Every row gives one point. The window is the flat piece filled in between its corners: a triangle in 3 columns, a solid with four corners in 4, and so on. A path goes straight from each point to the next, and from the last back to the first. List the points from which the path goes on through the window.

Window, 4 rows:
[[ 22   6 -34 -23]
 [ 16 -26  29  15]
 [ 13  39 -29 -45]
 [  4 -37  19 -12]]
Path:
(1): [  0 -18  -4  10]
(2): [ 29 -26  26 -60]
(3): [ 44  26 -29 -54]
(4): [  0  32 -37 -47]
(5): [  5  -6 -14 -10]
(6): [ 22 -22   3 -24]
(7): [ 36 -42   2 -33]
(8): [-11   6  -5  -3]
(9): [-29  -9 -10 -21]
(10): [ 25 -10  18 -23]
(11): [ 20  -9  15 -45]
(12): [  0 -16   5  -2]
(13): [  9  17 -26  -8]
(14): [ 29  12 -21 -58]
(15): [ 30   5 -13 -56]
(16): [ -2  54 -38 -23]
Through the window after points: 1, 5, 7, 13, 15

Window, 6 rows:
[[-34  15 -33 -16 -45 -20]
 [ 19   9  -4   0  17  47]
 [  3  19  -3 -23 -39 -23]
 [-30  -3  -6 -41 -24 -31]
 [  4   1 -13   3   2 -21]
 [ 18 -11  26  33  11  51]]
Path:
(1): [-28  51 -10  41 -28   1]
(2): [-28  10  37   3  12 -22]
(3): [ 38  -6 -30   9 -33  60]
(4): [ -3 -18  -9 -35 -44  20]
(5): [-19  19 -10 -13 -23 -18]
(6): [-36  17  -8 -26 -29 -27]
(7): [ -4 -27 -21 -33 -22 -11]
(8): [ 24 -19  -3  12   7  48]
(9): [ 1 10 18 11  3 21]
(10): [-41  51 -31 -10 -22 -32]
(11): [  5 -26  -7 -20 -51   3]
(12): [ 20  -2  -6 -28 -14  -2]
Through the window after points: 2, 6, 8, 10

Window (8 x 8):
[[ 16  28  25  19   5   7 -10  10]
 [ 23   2 -19 -23 -43 -22 -19  -9]
 [ -9   2 -13  -8 -60  25 -11  15]
 [-10 -23 -19  -8 -31  -7 -29  35]
 [-19  40  45  21  -6  -1  17  13]
 [ -5  21   8  31   3  -7   8 -13]
 [ 23  24   2 -22  35  -5   5  -2]
 [-11  -2  29   9  -3   3 -10  -7]]
Path:
(1): [  3 -24  -9   1 -26   7  21  -2]
(2): [12  7 24 11 -4  1 14 -2]
(3): [ -9  43  -9 -27  -4 -16 -20  15]
(4): [-12  28  -4   1 -14  12 -44  -2]
(5): [ 28 -12  -2  -3 -22 -11  17  11]
(6): [ 37   8  12  30 -12  17  16  14]
(7): [-23  25   3 -27  -7  -4 -33   3]
(8): [  2  30  19   7 -12   2 -13  -3]
(9): [ 29 -13  -4  12  -2  -5   5  26]
(10): [ 37  14  -1  -6 -30  14  13  13]
(11): [ -7  16  -1  -3  -6 -16 -18  -1]
(12): [ -5  59  30   6 -19   6 -41  19]
Through the window after points: 2, 6, 8, 12

Window (9 x 9):
[[  9  -9  -5 -25  40   8  12 -18 -12]
 [ 24  -3 -36  16 -40  42 -24 -22  25]
 [-12 -18   1   8 -16  22  -8  57  -8]
 [  4   8   3   2  35   8  36 -16 -37]
 [-13   9 -12   1 -27  29  -6  -3  29]
 [ -4 -17 -21 -12  16  -8  38  -3 -25]
 [-15   1 -24  -2  15   9  -8 -22 -21]
 [ -3 -18  17  12 -50   1 -22  34   4]
 [ -1   4   4   6   3 -26   3  60 -13]]
Path:
(1): [ -7 -20   1  29   5  15  14  -9  27]
(2): [ -1 -22  13  25  34  23 -10 -12   1]
(3): [ -1  20 -14  -8 -33  12   7  12  -5]
(4): [ -4  -5 -10 -19 -13  18   8   6 -21]
(5): [-12 -12  26  40  14 -29   0  36   7]
(6): [-26  -8  12  48  20  22  30  -4  -4]
(7): [ 14  14 -37 -42 -12  12 -17  -4   2]
(8): [  0  18 -21 -24  -5   3  18  20 -45]
(9): [ -7 -33  -8   7  18   0  22 -15  15]
(10): [ 19 -38 -22  35  23  29  -7  -4  -3]
(11): [-18  18 -12 -15  -4   3   2 -11 -15]
(12): [ -1  -8 -43 -35 -51  26 -22  -4  10]
(13): [ 13   2  -7  33   1  25   4 -12  11]
(14): [-16 -16  -1  28  13  -1  -9  -4  -4]
(15): [ 19   8 -24 -19 -34  21   0  13  -4]
(16): [ -5   5 -26 -16   4   7  -2  -6 -33]
Through the window after points: 8, 10, 12, 14, 16

Window, 11 rows:
[[-35 -10  -7 -14  25 -22  21   1 -14  33  -2]
 [ 20 -12  23 -16 -16  25   9   8  -5   1 -12]
 [ -6  -8  28   3 -13   7  -4  14   6   9  21]
 [  8 -17  15   5 -21  16  12  -4  24   0  -9]
 [  6   8  -1  22  10   7 -12   5  14 -17 -19]
 [ 16  11  16  20   2  27  -9 -40   4   3  14]
 [-13   1   2 -13 -22  20 -10  11  17 -14 -10]
 [  3  22  25   1 -42 -20   9   5  -3  13   1]
 [-10  14 -40  10 -20 -34  17  23 -14 -35  -7]
 [ 26  13  -7  27   1   6 -45 -23  25  23  23]
 [  5  12  12 -14  18  19  60   6   1  28  -4]]
Path:
(1): [  8 -14  18 -11  -2   3  -8  -3  11  -7  -5]
(2): [ -4  26   5  20 -12  38  12   3   4  28  -7]
(3): [  8  -5  22  11 -17  27  -3   8   2  28  11]
(4): [  9   8   9   3   4   5 -10 -18  16  -1  -1]
(5): [ 20 -12  20 -17  -6  10  -8 -15  22 -12 -10]
(6): [ -6   5  17  20 -10  19  10   3  -2  27  13]
(7): [-10   3   0  10 -18  17  13   3   5  22 -17]
(8): [ 4 -9 17 -7 -5 -8 12 -3 10  1  5]
(9): [  2   5  18 -32   6  -2   9 -29   7   0   7]
(10): [ 10   4   8  33 -11  23  -6  -4  -2   8   3]
(11): [ 3 -6  9 14  3 18 -1 -7 -1 14 -4]
(12): [  2  13  18 -12  -3   4  -1 -15  15   3  15]
Through the window after points: 7, 9

Window (12 x 12):
[[  6   0  15 -11 -18  11  14 -10 -23   4  60 -47]
 [-25 -37 -20 -10  -8  32 -53 -29  13  -8   3  -6]
 [  2 -14 -20   5  28   4 -41 -27 -22   0   0 -27]
 [ -4 -30 -31 -17  16  14 -45  12 -16 -12   3  14]
 [ -3  29 -22  -2  -6  -6  24 -12  17 -14  -8  24]
 [-18  27  -4  30   0  -4   8  13  -7  21 -18  16]
 [ 14  28 -36  24 -19  15   0  14   3  -2 -10   6]
 [-19 -23 -23   7  42  29 -29  13  -4 -19  25 -30]
 [ -6 -20 -30   7 -25 -21 -10   0  -1  14  44 -39]
 [ 15  27  17  40  -7 -23   2   0   9 -16 -17  24]
 [ -2 -40  -9  13 -21   3  19 -11 -20  -6  21 -30]
 [ 14  -1  -9   3   0   8  11  13  30  12 -20   9]]
Path:
(1): [-15  12   7 -12  21 -31  -3  11 -22 -36 -22 -15]
(2): [ 11 -15 -33  13 -13  44 -11  -9   9  17  23  14]
(3): [ 10   5 -11  13 -12   8   3  -2   7   5  15   7]
(4): [  0   3 -19  11 -12  -8  -7   0 -14  -7 -21 -14]
(5): [-18   3 -44 -21   8  -1 -51  25 -20  -3 -12 -34]
(6): [  8 -30  -3  10   7  15 -11  -9   0 -11  13  37]
(7): [ 10  11 -15  11   2   2  12  -1   1  13  30  11]
(8): [-23  -4 -13  12   3   9 -15  -1   8 -22 -27 -31]
(9): [ -1 -15   1 -14 -20  -7   7   6 -10 -14  19 -25]
(10): [ -1  -7  -7  22  -1  22   3 -21 -16  14  34 -23]
(11): [ -3 -14 -30  26  12  -6   1 -22  -3  12  20   8]
(12): [ -4   1  -4  -1 -20  13 -22  13 -12 -21   0 -26]
Through the window after points: 5, 9
